Each row of a before or after table is a point. One or more steps were done to the points. Then noise was added and the rows were shuffled. The steps act on columns, c1 being the first. Name the steps. A step turns or swaps two columns, mirrors them in a line or flattens them onto one, adds a multiple of one to another, or multiplies or shifts one. Angles are multiples of 10 degrees, from the lower column toward the higher: turns from -170 to 170, lines from 10 to 170 but not 90. Use the fewest steps. Two steps may share a column if one is a turn and the other turns, adds or multiplies; they go together, in the order done. Otherwise the lowest column goes first.

Before, 10 rows:
[[ 0.02 -0.12]
 [-0.25  0.09]
 [ 0.37  0.19]
 [-0.34  0.01]
 [ 0.63  0.23]
 [-0.25  0.23]
 [ 0.03  0.06]
 [-0.39  0.11]
 [ 0.19  0.31]
 [-0.11  0.34]]
After, 10 rows:
[[-0.14  0.23]
 [ 0.12  0.15]
 [-0.15  0.57]
 [-0.29  0.28]
 [-0.01  0.85]
 [ 0.48  0.48]
 [ 0.13 -0.30]
 [ 0.29  0.77]
 [-0.25  0.02]
 [ 0.73  0.58]]
Steps: shift c1 by 0.10; multiply c2 by 2.5

Before:
[[-0.04 -0.19 -0.53  0.41]
 [-0.23 -0.47  0.02 -0.05]
 [ 0.41  0.04  0.10 -0.89]
 [ 0.11 -0.12 -0.13  0.12]
 [ 0.73  0.16 -0.03 -0.57]
 [ 0.37  0.11 -0.10 -0.86]
 [-0.04  0.28  0.25 -0.48]
 [ 0.13  0.04 -0.24  0.26]
 [-0.18 -0.33  0.29  0.36]
 [ 0.06 -0.14 -0.11 -0.10]
 [ 0.49 -0.05  0.32 -0.87]]
After:
[[-0.75  0.18 -0.03  0.10]
 [-0.76  0.11 -0.10  0.47]
 [-0.27  0.29  0.26  0.39]
 [-0.83 -0.07  0.30  0.44]
 [ 0.33 -0.32  0.30 -0.20]
 [ 0.02 -0.13 -0.12 -0.17]
 [ 0.10 -0.44  0.03  0.14]
 [-0.78  0.05  0.10  0.50]
 [ 0.09  0.05 -0.22 -0.25]
 [-0.10 -0.13 -0.09  0.03]
 [ 0.28 -0.19 -0.54 -0.30]]
Steps: multiply c1 by 0.7; turn c1 and c4 by -140 degrees

Before (12 x 8):
[[ 0.05  0.21 -0.06  0.43 -0.44  0.28 -0.16 -0.11]
 [ 0.05  0.06 -0.17  0.02  0.20  0.20 -0.14  0.55]
 [-0.04  0.12 -0.08 -1.23  0.09  0.34 -0.06 -0.21]
 [ 0.11 -0.29  0.06  0.42 -0.20  0.30 -0.15 -0.11]
 [-0.23  0.08  0.26 -0.13 -0.24  0.42  0.14 -0.07]
 [-0.42  0.09  0.02  0.44  0.13  0.28 -0.17 -0.26]
 [-0.64  0.19  0.15  0.36 -0.03  0.40  0.11 -0.20]
 [ 0.00  0.21  0.00  0.41  0.20  0.24  1.07 -0.18]
 [ 0.04  0.11 -0.11  0.38  0.02 -0.14 -0.23 -0.01]
 [-0.86 -0.03 -0.10  0.01  0.15  0.04  0.38 -0.24]
 [-0.09  0.17  0.61  0.46  0.10  0.37  0.03 -0.28]
 [-0.42 -0.08 -0.05 -0.32 -0.39 -0.75 -0.18 -0.28]]
After:
[[-0.10  0.08  0.17  0.74  0.03  0.36  0.17  0.64]
 [ 0.05  0.15 -0.52  0.05  0.07  0.20 -0.04 -0.26]
 [-0.64  0.05  0.16  0.57 -0.01  0.40  0.22  0.18]
 [-0.43  0.08  0.28 -0.51 -0.15 -0.75 -0.18  0.00]
 [-0.04  0.12  0.23 -1.97  0.04  0.35  0.04 -0.02]
 [ 0.04  0.25  0.02  0.58  0.01 -0.14 -0.05 -0.13]
 [-0.01 -0.67  0.18  0.64  0.08  0.25  0.86  0.03]
 [ 0.05  0.25  0.13  0.69 -0.19  0.29  0.06 -0.04]
 [-0.86 -0.32  0.26  0.02  0.05  0.04  0.23 -0.06]
 [-0.41  0.17  0.25  0.70  0.06  0.28 -0.04  0.08]
 [-0.22 -0.05  0.02 -0.20 -0.10  0.41  0.15  0.27]
 [ 0.11 -0.08  0.09  0.68 -0.09  0.30 -0.31  0.06]]
Steps: turn c2 and c7 by 50 degrees; turn c3 and c8 by 100 degrees; multiply c4 by 1.6; multiply c5 by 0.4

Before, 13 rows:
[[ 0.10 -0.40 -0.29 -0.41 -0.42  0.68 -0.51  0.44  0.33 -0.25  1.02]
 [ 0.57  0.38 -0.11  0.05 -0.23  0.14 -0.13  0.68  0.02  0.22 -0.06]
 [-0.43 -0.32 -0.04  0.46 -0.53  0.01  0.25 -0.39  0.13 -0.29  0.09]
 [-0.23  0.49  0.40  0.01 -0.12  0.34  0.28 -0.40 -0.39 -0.17 -0.27]
 [-0.44 -0.48  0.11 -0.45 -0.65 -0.12 -0.24  0.19  0.37 -0.39  0.05]
 [ 0.10 -0.95 -0.08 -0.12 -0.33  0.41 -0.53 -0.04  0.10 -0.06  0.03]
 [ 0.38 -0.07 -0.44 -0.63 -0.49  0.65 -0.46 -0.07  0.78 -0.35  0.42]
 [-0.22  0.48  0.66  0.50  0.22  0.07 -0.17  0.12 -0.02  0.07 -0.24]
 [-0.16 -0.10  0.41  0.05  0.25 -0.22  0.45 -0.39  0.14 -0.02  0.04]
 [-0.44  0.17 -0.13  0.21  0.47  0.10  0.23  0.11 -0.30 -0.07 -0.46]
 [-0.37  0.39  0.21  0.08  0.08 -0.23  0.13 -0.53 -0.55  0.40  0.00]
 [-0.28  0.23  0.37  0.07 -0.03  0.43  0.49  0.19 -0.04  0.47 -0.34]
 [-0.03  0.03  0.46  0.13  0.09  0.01  0.43 -0.08 -0.53 -0.25 -0.14]]
After (13 x 11):
[[ 0.02 -0.43 -0.40 -0.02 -0.51 -0.64 -0.41 -0.10  0.75 -0.31  0.12]
 [-0.07  0.14  0.22  0.68  0.07  0.25  0.12 -0.52 -0.59  0.38  0.35]
 [ 0.03 -0.35 -0.06  0.50 -0.35 -0.41 -0.54 -0.01  0.09 -0.08 -0.85]
 [-0.08 -1.11 -0.35  0.22 -0.43 -0.71 -0.49  0.43  0.30 -0.17  0.00]
 [-0.29  0.49 -0.11  0.82  0.49 -0.12  0.23  0.14 -0.30 -0.05  0.02]
 [-0.21 -0.08  0.40  0.60  0.24  0.26  0.44 -0.40  0.17 -0.01 -0.08]
 [-0.67 -0.23  0.14  0.14 -0.67  0.10 -0.28  0.23  0.32 -0.43 -0.42]
 [-0.21  0.36  0.67  1.12  0.21 -0.05 -0.15  0.11 -0.02  0.11  0.39]
 [ 0.58  0.15 -0.14  0.63 -0.23 -0.15 -0.14  0.67 -0.01  0.21  0.31]
 [ 0.22  0.14  0.49  0.74  0.11 -0.01  0.45 -0.02 -0.54 -0.25 -0.01]
 [-0.23  0.39  0.37  0.64 -0.06 -0.41  0.53  0.19 -0.02  0.44  0.12]
 [-0.02  0.43  0.42  0.63 -0.08 -0.34  0.31 -0.42 -0.39 -0.17  0.40]
 [-0.51 -0.19 -0.05  1.05 -0.51 -0.05  0.23 -0.42  0.12 -0.26 -0.25]]
Steps: add -0.5 times c9 to c1; turn c2 and c11 by 70 degrees; shift c4 by 0.60; multiply c6 by -1

Before:
[[-0.01 -0.04  0.17  0.30 -0.13  0.28  0.02 -0.03 -0.32  0.20 -0.10 -0.06
  -0.14  0.06]
 [-0.12  0.68 -0.46  0.13 -0.32 -0.17 -0.43  0.27 -0.37 -0.21 -0.41 -0.09
  -0.06 -0.18]
 [ 0.16 -0.47 -0.43  0.23  0.67 -0.52  0.51 -0.10  0.10  0.46 -0.02 -0.58
  -0.17  0.38]
 [ 0.69 -0.27  0.05  0.31  0.15 -0.08 -0.62 -0.34  0.04  0.62  0.07  0.28
  -0.01  0.00]
 [-0.41  0.19  0.06  0.35 -0.23 -0.24 -0.60  0.04 -0.13 -0.17 -0.49 -0.58
  -0.34 -0.29]
 [ 0.12 -0.51 -0.31  0.25 -0.08 -0.45  0.38  0.11  0.50  0.85  0.35 -0.12
  -0.19  0.16]
 [ 0.47 -0.26 -0.01  0.60  0.28  0.00 -0.12  0.00  0.33  0.15  0.13 -0.16
   0.48 -0.18]
 [ 0.09  0.05 -0.18  0.80 -0.62 -0.56 -0.16 -0.10 -0.56 -0.09 -0.47  0.06
  -0.18 -0.01]
 [ 0.06  0.26 -0.35  0.38 -0.42 -0.30 -0.04 -0.68 -0.04 -0.17  0.13  0.11
  -0.24 -0.17]
 [ 0.55 -0.63 -0.62  0.10 -0.14 -0.33  0.44 -0.21  0.05  0.58  0.38 -0.81
  -0.06  0.13]
 [-0.09 -0.02 -0.04 -0.08 -0.49 -0.40 -0.16 -0.05 -0.28 -0.39 -0.68  0.09
  -0.15 -0.34]
 [-0.35  0.09 -0.11  0.33 -0.05 -0.22 -0.47  0.00 -0.63  0.00 -0.18  0.06
   0.02 -0.71]
 [-0.24 -0.98 -0.69  0.31  0.26 -0.25 -0.02  0.12  0.03  0.06  0.05 -0.54
   0.06  0.66]]
After:
[[-0.31 -1.00 -0.67 -0.18  0.25 -0.21 -0.01 -0.31 -0.01 -0.07  0.69 -0.49
  -0.02 -0.57]
 [-0.43  0.20  0.07 -0.28 -0.31 -0.13 -0.62 -0.25  0.07  0.22 -0.05 -0.59
  -0.41  0.65]
 [-0.32  0.11 -0.12 -0.26  0.01 -0.05 -0.42 -0.14  0.32  0.28 -0.59 -0.02
  -0.04  0.75]
 [-0.15  0.71 -0.50  0.10 -0.37 -0.10 -0.40 -0.26  0.10  0.27 -0.01 -0.11
  -0.12  0.44]
 [-0.06 -0.50 -0.41 -0.24  0.62 -0.57  0.47 -0.03  0.11 -0.39  0.39 -0.58
  -0.34 -0.35]
 [ 0.00 -0.13  0.16 -0.26 -0.13  0.25  0.05 -0.13  0.31 -0.02  0.10 -0.08
  -0.07  0.00]
 [-0.05  0.10 -0.16 -0.72 -0.63 -0.58 -0.18 -0.44  0.25  0.23  0.31  0.10
  -0.24  0.36]
 [ 0.40 -0.62 -0.66 -0.17 -0.13 -0.48  0.45  0.03  0.28 -0.52 -0.12 -0.84
  -0.16 -0.38]
 [-0.02 -0.52 -0.29 -0.11 -0.09 -0.45  0.42 -0.29  0.07 -0.90 -0.06 -0.09
  -0.33 -0.43]
 [-0.23 -0.01 -0.05  0.04 -0.54 -0.32 -0.14  0.11 -0.02  0.42  0.09  0.05
  -0.30  0.80]
 [-0.01  0.28 -0.39 -0.73 -0.44 -0.33 -0.05  0.26 -0.05  0.14 -0.20  0.14
  -0.31  0.04]
 [ 0.40 -0.26 -0.09 -0.50  0.34 -0.13 -0.16 -0.43 -0.09 -0.30 -0.28 -0.16
   0.50  0.02]
 [ 0.62 -0.13  0.05 -0.51  0.21 -0.32 -0.57  0.03  0.30 -0.57 -0.07  0.29
  -0.01 -0.04]]
Steps: add 0.3 times c6 to c13; turn c1 and c6 by -20 degrees; turn c4 and c8 by -140 degrees; multiply c9 by 0.7; turn c9 and c10 by -150 degrees; multiply c14 by 1.3; turn c11 and c14 by -130 degrees

Before, 13 rows:
[[-0.22 -0.13  0.65 -0.08 -0.59 -0.07  0.19 -0.48  0.25 -0.20  0.71 -0.50
   0.01  0.19  0.68 -0.23  0.75  0.02  0.47  0.04]
 [ 0.16 -0.01 -0.33 -0.24  0.19  0.28  0.51  0.20  0.02  0.08  0.15 -0.12
  -0.59 -0.48  0.46  0.50  0.03  0.07  0.58  0.42]
 [-0.49  0.37 -0.29  0.26 -0.25  0.01 -0.35 -0.29  0.04 -0.54  0.24  0.35
   0.28  0.14 -0.26  0.29  0.62  0.08 -0.41 -0.37]
 [-0.59  0.33 -0.25 -0.40  0.01 -0.15  0.43 -0.52 -0.39  0.03 -0.08 -0.42
   0.32  0.28 -0.34 -0.26 -0.09  0.37  0.61  0.40]
 [ 0.06 -0.64  0.55  0.73  0.30 -0.37  0.14  0.21 -0.03  0.22 -0.21  0.49
   0.01 -0.38 -0.17 -0.11  0.30  0.35  0.45  0.45]
 [ 0.05  0.21  0.32 -0.03 -0.01 -0.12  0.12  0.01  0.10 -0.14  0.23 -0.50
   0.09 -0.21  0.66  0.38 -0.03  0.07 -0.09 -0.29]
 [-0.60  0.13  0.36  0.46 -0.14 -0.34  0.32  0.40 -0.32 -0.03  0.06 -0.46
   0.58  0.51 -0.09 -0.12  0.27 -0.13  0.57 -0.10]
 [ 0.09 -0.32  0.35  0.74  0.43  0.43  0.41 -0.41  0.11  0.48  0.36  0.04
   0.45  0.54  0.73  0.42  0.13 -0.70 -0.17  0.05]
 [ 0.17  0.27  0.16 -0.18  0.34  0.47  0.20 -0.20 -0.44 -0.33  0.01  0.08
  -0.47  0.25  0.19 -0.19 -0.08  0.45 -0.16  0.23]
 [ 0.28 -0.07 -0.51  0.33  0.30  0.50 -0.14  0.04 -0.21  0.27  0.62 -0.05
   0.36  0.22 -0.18  0.48 -0.21 -0.67  0.19  0.47]
 [ 0.29 -0.06 -0.54 -0.23 -0.30 -0.43  0.20  0.63 -0.41 -0.06 -0.18 -0.29
  -0.30  0.06  0.51 -0.27  0.13  0.10  0.46 -0.61]
 [-0.53 -0.53 -0.08 -0.29 -0.28  0.26 -0.27  0.22 -0.51  0.35 -0.26 -0.22
  -0.07 -0.46  0.35  0.00  0.63 -0.56  0.18  0.22]
 [-0.14  0.14  0.56 -0.27  0.44  0.10 -0.55  0.60 -0.40 -0.09 -0.04  0.70
   0.47 -0.14  0.53  0.56 -0.14 -0.66  0.11  0.05]]
After, 13 rows:
[[-0.23 -0.28  0.61 -0.01 -0.60 -0.05  0.21 -0.49  0.24 -0.17  0.74  0.20
   0.05  0.06 -0.89 -0.23 -0.45  0.00 -0.69  0.02]
 [ 0.24  0.29  0.17 -0.12  0.24  0.58  0.16 -0.20 -0.46 -0.33  0.00  0.08
  -0.48 -0.27 -0.01 -0.23 -0.16  0.40  0.14  0.19]
 [-0.50 -0.61 -0.08 -0.10 -0.13  0.25 -0.27  0.21 -0.50  0.27 -0.26  0.08
   0.02  0.56 -0.71 -0.07 -0.22 -0.39 -0.32  0.19]
 [ 0.12 -0.02  0.30 -0.01 -0.03 -0.19  0.12 -0.03  0.10 -0.21  0.26  0.45
   0.13  0.25 -0.11  0.35 -0.63  0.00 -0.30 -0.27]
 [ 0.17 -0.02 -0.33 -0.05  0.32  0.30  0.55  0.18  0.03  0.09  0.18 -0.28
  -0.62  0.41 -0.11  0.45 -0.47  0.03 -0.44  0.39]
 [-0.18  0.31  0.58 -0.09  0.41  0.02 -0.53  0.57 -0.35 -0.05 -0.02 -0.65
   0.54  0.06  0.04  0.52 -0.63 -0.51  0.42  0.04]
 [ 0.04 -0.45  0.56  0.27  0.34 -0.32  0.11  0.19 -0.10  0.20 -0.18 -0.71
   0.08  0.21 -0.25 -0.06  0.26  0.25 -0.03  0.47]
 [ 0.09 -0.27  0.32  0.32  0.21  0.46  0.43 -0.43  0.09  0.46  0.30  0.16
   0.50 -0.70 -0.31  0.38 -0.73 -0.58  0.12  0.15]
 [-0.56  0.25 -0.28 -0.11 -0.08 -0.19  0.43 -0.49 -0.35  0.07 -0.10 -0.01
   0.37 -0.27  0.10 -0.27  0.33  0.21 -0.67  0.38]
 [-0.50  0.48 -0.31  0.13 -0.30 -0.02 -0.34 -0.35  0.02 -0.54  0.25  0.05
   0.25 -0.12 -0.62  0.31  0.31  0.13  0.51 -0.31]
 [ 0.28 -0.11 -0.47  0.06  0.17  0.56 -0.15  0.01 -0.20  0.32  0.53 -0.11
   0.34 -0.29  0.23  0.46  0.14 -0.40 -0.18  0.42]
 [-0.63  0.01  0.39  0.17 -0.25 -0.39  0.31  0.39 -0.28 -0.03  0.07  0.07
   0.47 -0.48 -0.18 -0.21  0.16 -0.11 -0.72 -0.11]
 [ 0.28 -0.19 -0.60 -0.12 -0.29 -0.39  0.22  0.69 -0.34 -0.06 -0.09 -0.04
  -0.31  0.01 -0.26 -0.26 -0.47  0.10 -0.56 -0.58]]
Steps: add 0.3 times c12 to c2; turn c12 and c19 by 140 degrees; multiply c4 by 0.4; mirror c5 and c14 in the line at 170 degrees; mirror c15 and c17 in the line at 130 degrees; multiply c18 by 0.7
